Rows are points. To make a cloud, some directions were put in groups of two or more. Within a group, all points are equally far from the middle, so they leave a hole (a ring in 2 directions, a hollow ball in 3). The other directions are filled evenly. Then the cloud was stretched, turned, moved and blurred a little. Count the holes, and give their numbers of directions, smallest first.

Cloud:
array([[ 3.4,  4.9,  4.4],
       [ 0.8, -1.3,  5.5],
       [-5.0,  0.6, -3.5],
       [-2.3,  2.9, -5.0],
       [-4.2,  4.3,  1.0],
       [ 0.7, -0.7, -3.4],
       [-1.6, -4.6,  3.2],
       [-2.0,  5.4,  2.0],
       [ 1.3, -2.3,  1.2],
       [-1.2,  6.0,  1.7],
       [-2.0,  5.8,  1.0],
       [-0.3,  0.1, -4.6],
       [ 0.3,  7.7, -0.6],
       [-0.2,  1.0,  6.7],
       [-2.6, -5.1,  2.0],
       [-1.1, -3.0, -1.1],
       [ 1.3, -1.7, -1.2],
       [-1.2, -4.1,  1.7],
       [ 5.1,  2.1,  3.2],
       [ 0.4,  0.5, -4.9],
       [-0.1, -3.2,  4.0],
       [ 0.3, -2.9,  4.0]])
Holes: 1 (2)

Cloud:
array([[-1.6,  3.1, -2.7],
       [ 3.3,  2.7,  4.5],
       [ 3.9, -2.0,  2.1],
       [ 1.1,  4.6,  0.5],
       [-0.3,  4.2,  4.6],
       [ 1.4,  3.5, -1.2],
       [-4.9, -1.4,  2.6],
       [-4.9,  3.1,  1.1],
       [-4.7,  1.0,  3.6],
       [ 1.6, -4.0,  2.0],
       [ 2.4,  3.1,  5.2],
       [-2.6,  4.6,  0.5],
       [-3.5, -3.7,  0.0],
       [ 2.3,  1.8,  6.0],
       [ 3.7,  0.3,  5.2],
       [ 0.6, -4.0,  2.9],
       [-1.5,  2.4,  5.7],
       [ 3.7,  2.1,  4.6],
       [-3.0, -2.9, -2.6],
       [-5.0,  1.4, -2.4]])
Holes: 1 (3)

Cloud:
array([[-3.5,  2.6,  1.0, -2.9],
       [-5.5, -0.3,  3.8,  1.1],
       [-3.1,  3.7, -2.3,  1.1],
       [ 2.9, -2.0, -5.2, -2.4],
       [ 6.1,  0.7,  3.1,  3.3],
       [-0.3,  5.4,  6.5,  3.2],
       [-2.5, -1.4,  2.9, -2.1],
       [ 5.1,  2.4,  3.6,  0.0],
       [ 5.0, -0.4,  0.6,  3.4],
       [ 4.2, -2.0, -4.1, -2.5],
       [ 1.6, -5.2,  0.0,  3.3],
       [-2.4,  0.9, -3.5,  1.5],
       [-5.2,  0.9,  4.1,  1.8],
       [ 0.4,  1.5, -3.8,  1.4],
       [ 2.1, -5.5, -2.2, -0.4],
       [ 0.8, -2.1, -2.8,  2.4],
       [ 3.4, -1.6,  4.4,  2.5],
       [ 5.1,  0.8, -2.3,  0.9],
       [-3.8,  2.0, -4.3, -1.4],
       [-2.4, -0.7, -2.8,  3.0],
       [ 1.8, -5.9,  3.1,  4.2],
       [-3.5,  1.2,  6.9,  4.2],
       [-5.8,  2.3,  1.7,  4.3],
       [ 3.3, -3.9, -0.1, -1.7],
       [ 4.2, -2.3,  1.1,  0.0],
       [ 0.6, -2.2,  4.7,  0.9],
       [ 1.2,  5.0,  7.1,  3.2]])
Holes: 1 (2)
